Each row of a before or after table is a point. One or more steps were done to the points. Then noise was added and the rows were shuffled. The steps act on columns, c1 being the first. What was done? A step turns or swaps two columns, mirrors them in a line or flattens them onto one, adds a multiple of one to another, or multiplies or shifts one. Angles are multiples of 10 degrees, from the lower column toward the higher: turns from -170 to 170, lines from 10 to 170 but not 90. Use the fewest steps. Two steps may share a column if one is a turn and the other turns, adds or multiplies; they go together, in the order done. Otherwise the lowest column goes first.
In the rows, zero is written as 128.

Before (14 x 3):
[[ 91 108 127]
 [133 120 105]
 [120 133 217]
 [111 143  77]
 [ 35 126 174]
 [124 152 151]
 [124 165  77]
 [102 141 115]
 [116  99 168]
 [108 100  86]
 [116  87 180]
 [ 82  91 165]
 [105 157 133]
 [125 130 116]]
After (14 x 3):
[[106 132 193]
 [116 159 132]
 [100 152 109]
 [ 73 124 194]
 [104 134 212]
 [104 105  64]
 [ 99  75 108]
 [124 107 108]
 [110 190 213]
 [112 124  43]
 [ 92 131 106]
 [ 79 109 146]
 [112 122 114]
 [ 27 158 175]]
Steps: shift c1 by -10; turn c2 and c3 by -40 degrees; multiply c3 by 1.3

Before:
[[134 127 132 136 101  96]
 [115 110 108 148 118 201]
 [118 133 128 120  58  98]
 [204 116 120  86 127 113]
 [123 132 140 139  33 107]
 [112 125 135 128 143 182]
 [141 136 138  85 122 107]
 [109 133  80 147 161 117]
 [200 136 152 129 150 115]
 [121  44 131   7 155 115]
 [107 132 101 137 149 128]
 [130  97 140 148 150  97]
 [125  73  46 138 154 108]
 [121 127 142 150 146 121]]
After, 14 rows:
[[ 62 148 135 145 154 134]
 [144 138 121 142  91  85]
 [138 113 109 113  78  81]
 [139 133 129  55 107 192]
 [137 149  41 231 104 182]
 [116 137 140 160 130 170]
 [140  81 133 137 156 104]
 [ 54 128 111 161 117 157]
 [126 129 120 106 141 158]
 [139 123 134  86 114 189]
 [127 149  97 131 170 123]
 [134 141 132 119 155 106]
 [145 108 117 137 144 110]
 [135  54  73 134 160 114]]
Steps: multiply c1 by -1; mirror c2 and c3 in the line at 50 degrees; turn c4 and c5 by -140 degrees; turn c5 and c6 by 130 degrees

Before, 8 rows:
[[129 109 104 132 130 159 168 141 161]
 [113 132 145  91 109 120 146 119 112]
 [103 157 149 117  95 107 143 139 128]
 [143 116 141 152 139  81 125 161 128]
 [106 132 133 116  79 119 146 114 113]
 [109 146 137 168 144  95 127 124 154]
 [130 111  78 107 126 137 160 136 168]
 [153 133 137 136 127 119 103 156 106]]
After:
[[160 129 117 125 137 139  58 135 108]
 [155 157 114 139 130  97 118 146  87]
 [122 102 144 116 109 135 189 141 109]
 [113 116  96 141 108 100 222  96 162]
 [107 119 138  84 104 136 182 136 109]
 [113 160 140 122 165  91 122 142 125]
 [124 133 107 136 113 125 252 124 176]
 [121 111 132  92 127 116 170 155 115]]
Steps: turn c3 and c8 by 50 degrees; turn c1 and c8 by -30 degrees; turn c2 and c4 by -110 degrees; turn c4 and c5 by -60 degrees; turn c6 and c9 by 50 degrees; multiply c7 by 3

Before:
[[157 137 196 133 116 116  92 182 145 143 148  62]
 [162 157 168 155  73  76 124  86  75  39 112 137]
 [157 113 146 169 169 174 153 109  78 118 167 166]
 [162 114 190 163 139 179 109 129 183  87 126  99]
 [180 148 106 137 131 111  52 134 167 113 114 146]
 [156 113 118 107 128 148 126 179 150 115  56 182]
 [113 178 154 151 121 121 120 103 144 139 147  60]
 [140 151 199 118  78 131 117 130 122 127 157 143]
 [153 124  77 128 125 123  81 105 102  52 131  77]
 [145 105 110 113 146  90 129  63 140 143 122 113]
 [151 103  96 164  89 140 173  83  92 168 108  79]
 [150 118  97 125 168 165  80  97 101 114  84 135]]
After, 12 rows:
[[112  82  75 131 151 122 108 179 117 121 190 124]
 [123 144 185 119 110  97 109 159 142 142  86 156]
 [ 80 129 138 189 147 117  96 106 166 113  91 155]
 [ 80 167 135 129 114 160 174 148  73 116 237 119]
 [154 113  46 163 141 113 115 144 146 139 160 200]
 [154  86 184 112  99 146 180 131  90 168  95 194]
 [189 116 134 147 182 114 140 170 148 139 161 166]
 [ 72 133  96 118 109 170 110  87 150 112   7 112]
 [ 99  73 136 144 155  82 153 182  71  37  62 121]
 [122 138  86 163 122 179 150 172 180  89 153 152]
 [145 127 177 166 128 127 102 102 101  51 134 157]
 [110 172 174 166 126 178  99 125 105 113  66 138]]
Steps: turn c1 and c12 by 130 degrees; add 0.3 times c10 to c12; swap c2 and c5; turn c3 and c8 by 130 degrees; turn c4 and c7 by 60 degrees; turn c6 and c11 by 20 degrees; multiply c11 by 2

Before, 8 rows:
[[ 66 176 134 166 163 100  87 147  94  97  93 145  77  94 160 131 160 146]
 [116  92  94 174  97 173 118 104  73 183 169  82 136 106  92 195  68 104]
 [164 154 166 134 158 209 111 139 149 119 182 156 123 100 163 141 175 185]
 [110 157 140  92 168 106 182  69 162 101 100 164 174 112 138 174 155 174]
 [119  91  65 121 176 140 142 160 102 149 188  89 123 127 159  84 134  88]
 [157  92 168 193  78 120  96 118 122  90 188 131 106 152 165 157 131 147]
 [ 99 154 118  88  67 140 141  89 116 194  79 113  92  72 168 138  98 176]
 [101  99 118 164 118 109 112 142 179  92 114 157 178  60 190 186  98 159]]
After, 8 rows:
[[ 66 178 149 146 183 101  87 123  94 153  93 145  76  94 145 145 161 132]
 [164 155 110 157 154 209 110 107 151 162 181 155 124 100 150 184 175 140]
 [100 153  83 177  85 142 140 112 117  77  80 112  91  71  79 177  98 139]
 [156  91 132 141 180 120  95 116 122 183 186 130 106 151  56 148 131 158]
 [116  92 108  80 147 172 118 145  74  66 168  82 137 106  87 104  69 196]
 [100  99 163 173 174 108 112 163 179 143 116 157 178  60  98 160  99 186]
 [117  89 152 158 146 139 142 155 103  66 189  89 123 127 173  88 134  83]
 [109 157 141 149 113 106 183  50 162 155 100 163 174 112 176 174 155 172]]
Steps: turn c3 and c10 by 130 degrees; turn c4 and c15 by -110 degrees; turn c5 and c15 by 70 degrees; add -0.7 times c17 to c8; swap c16 and c18

Before (8 x 24):
[[158  59 128 199 168 157 100 179  51 184 158  76 163 128 171 149 113 151
  191 128 161  98 110 174]
 [105 147 132 147 143 139 118 205 121  77 156  92 124  97  92 117 114  68
   78 129 156 116 181 104]
 [144 135 153 158 174 101 152 206 114 119 123 165 133 104 142 112 156 163
  164 116  65 159 144 122]
 [151 146 103 138 182  83 122 101 146  94 111 157 121  82 156 107 121 144
  123 145 156  98 183  71]
 [171 129  95 179  68 127 150 107 151 101 163 178 139 153  86 116  80  87
  119 170 108  94  71  76]
 [170 102  94 124  91  82 175 172 123 185 191 164 193  92 112 141 147 173
  141 179 143 162 147 133]
 [157 138 167 177 111 148  64 108 129 163 154 136 145  90 131 167 101 122
  182 132  72 136 109 149]
 [138  52 151 158 184 150  77 119 111  92 137 147 120 126  78 149 119 154
  101 148  96  85 131  68]]
After:
[[146 128 153 163 170 162 151 187 132 116 121 162 131 117 134 122 130 165
  163  98  65 159 114 100]
 [135  56 150 165 186  98  74 152 147  94 163 151 118  87  84 130 136 155
  100 145  95  85 160 100]
 [103 146 135 151 143 119 118 205 127  77 167  97 121  86 115 111 120  67
   78 138 153 118  92  87]
 [152 142 103 142 189 171 123 126 102  94  96 156 120  61 142 139 136 144
  128 142 153  99 112  68]
 [172 130  99 177  70 136 153 172 109 100 182 178 135 119 111 129 135  89
  114 190 106  98 205 135]
 [170 103  94 121  92 163 168 249 137 182 190 164 194 130 152 162 179 173
  143 148 143 158 101  99]
 [155 142 166 174 111  92  63 119 145 158 145 131 144 163 140 151 116 123
  177 150  73 135 127 102]
 [162  57 128 200 171 108  99 180 197 178 134  77 167 171 177 112 118 149
  190 136 162  98 117 141]]
Steps: turn c9 and c16 by -160 degrees; turn c6 and c16 by -150 degrees; add 1.5 times c20 to c8; turn c17 and c20 by -50 degrees; turn c11 and c15 by 30 degrees; turn c14 and c24 by 70 degrees; turn c14 and c23 by 140 degrees
